Each row is a point. Each copy is the shape, with its points in the same order, stretched, turned, moved and blurred by noise. Say if it was mirrored as well.

Shape (7 x 2):
[[ 0.77  1.68]
 [ 0.83  1.77]
 [-0.65  1.77]
 [ 0.67 -1.60]
 [ 0.78  0.45]
 [ 0.12 -3.19]
 [-2.58  1.73]]
Copy 1, 7 rows:
[[-2.21  0.24]
 [-2.17  0.27]
 [-1.78 -1.02]
 [ 1.19  1.45]
 [-1.03  0.56]
 [ 2.79  1.34]
 [-1.01 -3.01]]
Copy 1 is: only turned
Copy 2 (7 x 2):
[[-3.04 -0.50]
 [-3.25 -0.53]
 [-2.55 -1.50]
 [-0.06  1.23]
 [-2.20  0.11]
 [ 1.43  1.79]
 [-1.67 -2.53]]
Copy 2 is: only turned
Copy 3 (7 x 2):
[[ 0.89  0.50]
 [ 1.04  0.56]
 [-0.62  1.17]
 [-0.35 -1.35]
 [ 0.46 -0.17]
 [-1.34 -2.19]
 [-3.16  1.89]]
Copy 3 is: only turned
Copy 4 (7 x 2):
[[-1.05 -1.13]
 [-1.27 -1.06]
 [-0.54 -2.00]
 [ 0.19  0.79]
 [-0.79 -0.38]
 [ 1.21  1.87]
 [ 0.97 -3.04]]
Copy 4 is: only turned

Shape:
[[-0.71  0.40]
 [ 0.79  0.42]
 [ 0.58 -0.38]
 [-1.63 -0.36]
 [ 3.30 -1.12]]
Copy 1:
[[-0.95 -0.47]
 [ 0.18  1.20]
 [ 0.96  0.20]
 [-0.98 -2.23]
 [ 4.30  2.23]]
Copy 1 is: only turned
Copy 2 (5 x 2):
[[-0.12  0.24]
 [ 0.87  0.51]
 [ 0.28  0.62]
 [-1.07  0.27]
 [ 1.76  2.00]]
Copy 2 is: mirrored
Copy 3, 5 rows:
[[ 0.38  1.09]
 [-1.80  0.53]
 [-1.42  0.03]
 [ 1.59  0.61]
 [-5.39 -1.29]]
Copy 3 is: mirrored

Shape, 6 rows:
[[-0.62 -4.40 -0.37]
 [ 0.58  0.17 -0.94]
 [-1.13  0.25 -0.86]
 [-0.09 -1.18 -0.73]
 [-0.49 -0.91 -1.60]
 [ 0.38  1.76  2.09]]
Copy 1 (6 x 3):
[[-3.19 -2.14 -3.58]
 [-0.38 -1.58  0.07]
 [-0.97 -0.42  0.14]
 [-1.27 -1.51 -0.97]
 [-1.87 -1.78 -0.23]
 [ 2.33  1.10 -0.87]]
Copy 1 is: mirrored
Copy 2 (6 x 3):
[[ 1.62  1.24 -1.74]
 [ 0.18 -1.29 -0.07]
 [ 0.51 -0.47  1.06]
 [ 0.61 -0.44 -0.36]
 [ 1.34 -0.57  0.55]
 [-3.20 -0.90 -0.92]]
Copy 2 is: only turned
Copy 3, 6 rows:
[[-4.42  0.46  3.72]
 [-0.72 -1.02 -1.38]
 [-2.56  0.82 -2.28]
 [-2.17 -0.06 -0.06]
 [-3.45 -0.54 -0.83]
 [ 3.19  1.98 -1.38]]
Copy 3 is: only turned
Copy 4 (6 x 3):
[[-3.28  0.61  1.87]
 [ 0.72  0.04  1.41]
 [ 0.20 -1.74  0.86]
 [-0.50 -0.15  1.28]
 [-0.23 -0.68  1.84]
 [ 0.99 -0.73 -1.37]]
Copy 4 is: only turned

Shape:
[[ 0.79 -1.24  1.70  0.09]
 [-0.53 -1.24 -0.73  1.88]
 [ 0.56 -0.17  1.51 -1.79]
 [-0.72 -1.88 -2.08  1.65]
 [-2.92  1.77  1.42 -2.25]
 [ 0.17 -1.67 -0.92  1.50]
 [-2.07  3.31  1.03  1.01]
 [ 1.17  1.74  0.86 -0.73]]
Copy 1 (8 x 4):
[[-2.52  0.82  1.15  0.45]
 [-0.51  1.15  0.80 -1.49]
 [-1.61  0.00  0.03  1.18]
 [-0.76  1.03  0.23 -2.51]
 [ 1.52 -1.52  0.48  0.76]
 [-1.18  1.22  0.47 -1.50]
 [ 3.56  0.55  0.51  0.64]
 [ 0.58  1.08 -0.64  1.49]]
Copy 1 is: only turned
Copy 2:
[[ 0.00 -2.50 -0.75 -0.21]
 [ 0.94 -1.26  1.11 -1.89]
 [ 0.03 -1.25 -1.20  0.49]
 [ 0.46 -0.30  0.65 -3.01]
 [ 2.68  1.17  0.15  1.94]
 [ 0.21 -1.61  0.54 -2.25]
 [ 3.07  0.29  3.85  2.92]
 [-0.15 -0.67  0.78  1.62]]
Copy 2 is: only turned
Copy 3 (8 x 4):
[[-0.92  1.86 -1.72 -0.03]
 [-0.29 -0.13  0.78 -1.84]
 [-0.96  2.57 -1.38  1.47]
 [-1.50 -1.52  1.81 -2.37]
 [ 0.69  4.22  2.62  2.32]
 [-1.10 -0.85  0.26 -1.91]
 [ 4.34  1.80  1.64  1.10]
 [ 1.63  0.49 -2.09  1.31]]
Copy 3 is: only turned
